Each row of a before or after table is a point. The points were changed in one or more steps. Then noise was added and the rows were shuffled. The steps act on how far a point lies along the listed directions, d1 being the first. What was done? A step turns or swaps two directions, mirrors them in a line or flattens them onto one, adds a multiple of one to another, or multiplies one. Angles are multiples of 10 degrees, from the lower direction toward the higher: turns from -170 to 170, lines from 10 to 170 but not 90. Use the fewest steps. Two steps may share a direction if one is a turn and the other turns, adds or multiplies; they go together, in the order done. Otherwise the lowest direction goes first.

Directions:
(1): [-34  55  30]
(2): [-50 -44  24]
(3): [-37   9 -60]
Before (8 x 3)
[[-51 -23 -39]
 [-18 -37 -21]
 [ 27  47  48]
 [-16 -34  -3]
 [ 18  16  -1]
 [-20 -24  14]
 [-53 -50   8]
 [  9  39  23]]
After (8 x 3)
[[ 38  53   6]
 [ 11  11 -14]
 [  9  45   3]
 [-57 -26  14]
 [-10 -16  28]
 [-14 -37   7]
 [-31 -38  54]
 [ -5 -30  13]]
Steps: turn d2 and d3 by -40 degrees; add 0.3 times d2 to d1

Directions:
(1): [ 52  -9 -50 -41  32  16]
(2): [-41 -44 -13 -34  16 -55]
(3): [-39  60 -50 -18 -19  -2]
Before (11 x 6)
[[ -2   6  12   2  -9   1]
 [ 11 -19 -10 -11   6 -12]
 [  0  34 -32 -25  -4   2]
 [-22   3 -15  12 -10 -15]
 [-12  22 -19  -5   2  11]
 [ 26  36  18  15  -7  28]
 [ 26   4  24  22  -1  39]
 [-10 -16  14  19  -3 -27]
 [ -5 -19 -16 -18   5 -11]
 [  0  30  43  44 -31  20]
 [ 16  60 -17   6 -12  21]]
After (11 x 6)
[[ 16 -19 -12   7  10  -3]
 [ 12   4 -16 -12  17  11]
 [-14   0 -13  -5  -6  -2]
 [ 16  16  13   4   1  10]
 [ 22  16 -30 -29   6   4]
 [  9  -7  11  -2   1   3]
 [ 37  18 -24 -15  11  11]
 [ 33 -21  40  20   4  13]
 [-17   8  -9   0 -13 -12]
 [ -9  11  22  19  -9  18]
 [  7 -20  18  23   1 -16]]
Steps: swap d1 and d3; multiply d2 by 0.4

Directions:
(1): [  8   0 -10  10 -23  20  22   4  60  -7   2]
(2): [-21 -19  25   0  31  35 -11 -37  13  -5  -9]
(3): [ 13 -19 -25  -1   9   3  16 -17 -15 -43  38]
(4): [ 13  39   9  -3  11 -27  15 -29   7 -28 -28]
Before (12 x 11)
[[ -7 -11  -8 -17   5   8   4  -7 -11  -3  14]
 [ 21  31   5 -19  -8 -21   2 -14 -14 -13 -37]
 [  9  21  10  -4  15  11  -4 -20  31 -28 -22]
 [ -6 -14  -6 -10 -26   9  -4  27 -17  38   6]
 [ 24  52  22  -2  16 -31  10 -17   7 -17 -42]
 [  0 -17   0 -12 -25  -1 -13  60 -40  47  33]
 [  4  12  -3   5  -1   0  22 -30  24 -34   2]
 [  4  17  24 -18  34 -27 -15 -37 -23   5  -9]
 [-14  37  24   4  29  -3   7 -24  40   0 -34]
 [-15 -32 -23  12 -26  10 -11  30 -15  36  24]
 [ -1   9   6  10  -9   9   2  22   9  16 -15]
 [  4 -17 -27   6 -19   6  -2  51 -34  31  42]]
After (12 x 11)
[[ 13  26  10 -18  -3 -14   3 -23  -1 -19 -37]
 [-10 -31 -16   6  -1  32  -7  24 -17  31  36]
 [  6  15  -5   3  -1 -13  23 -23  10 -31   6]
 [ -1   7   9  11  -6  11   1  16   3  16 -15]
 [ 17  29   0  -8   9  -8  -3  -4  16 -26 -18]
 [ 21  48  22   3  22 -26   9 -21  13 -17 -44]
 [ 15  26  11 -14  16 -31  -4 -21  -1   6  -5]
 [-12 -20  -1  -8 -18  24  -6  14  -9  36   0]
 [ -3  47  12   5  17 -22  10  -5  22   1 -27]
 [ -9 -26  18  -8 -12  27 -16  37 -14  46  27]
 [ -4  -9 -12 -14   2   4   7  -2 -10   1  15]
 [-23 -38 -14  16 -18  22 -14  16  -9  35  18]]
Steps: multiply d1 by 0.4; multiply d2 by 0

Directions:
(1): [ -3 -60   6 -28   8 -15  11   7   3  -5  49  32  23  13]
(2): [-42 -22  24  11  11   4  19  24  -5  53 -27  11 -29  21]
(3): [ 26 -12  -3 -31   1  16  55 -21 -22   3 -32  19  -7 -41]
Before (10 x 14)
[[ 16 -32   2 -41   9 -14  37 -12  -6 -21  16  39  17 -10]
 [-26  33 -12  26 -10 -18 -59   2   6 -24  32 -18  15  32]
 [ -4  27  -9  24 -25  -4 -41  -6  11 -44  39 -14  25  12]
 [ 42 -34  -1 -43 -12  11  30 -21 -22 -40   8  12  29 -28]
 [-14  -5   0  13  -1 -24 -48  23  38 -43  37   0  30  38]
 [ 54  -3 -28 -27 -12  -4   7 -34   3 -30  18  15  33 -35]
 [  5  31 -26  13 -15 -16 -58  -4  27 -31  43 -36  11  10]
 [-11  33  -1  33   7  10 -14  12   7   9 -22  -7 -35  16]
 [-13  24  -7  28 -11  -3 -15   4  17   9 -29 -18  -4   3]
 [-31   7   8  23  11   7 -27  24  11  32   8   2 -14   8]]
After (10 x 14)
[[ -5  20  -4  13   9   6 -26   9   4   5  17   3  -2 -10]
 [-16  28 -15  24 -11 -14 -58   8  25 -12  37 -35   5  20]
 [  8 -18  -1 -11  -3  -7  13  -4   8  17   5  21   9   1]
 [-23  31 -14  28 -10 -18 -59   1   1 -23  29 -18  17  34]
 [  2  34 -18  27 -16  -3 -16   1  16  -2 -37 -25  -2  -8]
 [  7  46 -13  30   6  13 -14   2   8  -9 -25 -16 -27   2]
 [-18 -10  -2   7  -1 -24 -46  19  35 -42  41   4  36  39]
 [ -3 -56  15 -42  15 -19  42   0  -1  -9  17  47  14   4]
 [-23  24  -3  32 -23  -6 -42   8  13 -27  34 -12  14  28]
 [  4 -54  15 -29  -5   5  33   5 -13  -6   2  18  14  -4]]
Steps: multiply d1 by 1.3; flatten d2 and d3 onto the line at 70 degrees
